Every row gives one point. Two turns around zero, p and q, are shown by what they do to some points. Where does a point land after both, in the order given? Backwards means that the second turn is done in reverse. Each puzzle has new turns, and all numbers are rounded.
(in the rows, 128 means zero)

Turn p:
[152  93] => [144  89]
[107 158] => [114 162]
[115 105] => [110 108]
[169 123] => [167 114]
[ 97 162] => [105 168]
Turn q:
[175 125] => [ 85 148]
[ 84 144] => [163  97]
[125 115] => [136 139]
Where do these land?
p, then q backwards: [166 108] => [ 87 142]
p, then q: [ 76 159] => [154  73]
p, then q: [134 138] => [117 123]
p, then q: [135 107] => [134 149]

Turn p:
[118 119] => [135 117]
[102 117] => [134 100]
[ 98 173] => [ 78 107]
[137 108] => [149 133]
[185 124] => [142 183]
Turn q:
[131 166] => [ 93 143]
[114  79] => [170  99]
[111 149] => [103 119]
[167  99] => [168 156]
[117 146] => [107 123]
Where do these land?
p, then q backwards: [115 134] => [114 132]
q, then p backwards: [138 154] => [142 152]
q, then p: [153  57] => [141 202]
q, then p: [114 152] => [129 100]
p, then q: [121 142] => [127 112]

Turn p:
[150 145 121] => [131 106 146]
[ 51 133 136] => [ 81 189 118]
[153 115 110] => [159 118 136]
[158 118 145] => [141  99 111]
Turn q:
[132 109  91] => [121  88 118]
[115 140 108] => [129 111 148]
[147 138 109] => [102 117 132]
[119 126 204] => [159 197 114]
Where do these land?
q, then p: [ 76 116 159] => [144  69 138]
q, then p: [105 172 150] => [ 89  92 114]
q, then p: [133 138  83] => [135 153  90]
p, then q: [164  95 140] => [ 99 101  97]
q, then p: [123 135 128] => [124 123 123]
p, then q: [168 113 107] => [103 138  89]

Turn p:
[145 164 112 160] => [102 105 150  93]
[121 135 131 103] => [149 131 112 121]
[144 143 150  85] => [175 107 116 125]
[179 132 145 110] => [165  96 156 135]
[ 93 104 144 166] => [ 82 137 108 158]
[ 85  90  86 145] => [ 94 192 125 135]
Turn q:
[144 143 115 144] => [136 139 109 109]
[127 163 156 140] => [107 102 115  99]
[ 83 104 159  67] => [ 93 108 193 166]
[161 139 159 114] => [ 86 129 104 132]
[124 103  95 171] => [185 131 113 134]
[129 117  83 132] => [161 160 134 128]
Where do these land?
q, then p backwards: [133 129 142 109] => [123 122 128 151]
p, then q: [138 137 116  97] => [104 150 113 130]
p, then q: [153 211 165 192] => [147 117 190 221]
q, then p: [108  96  99 141] => [128  92 161 136]
p, then q: [129 102 139 136] => [144 110 115 118]
p, then q: [144 113 114 105] => [107 129 102 119]
p, then q: [ 91 107 122 116] => [140 141 129  87]
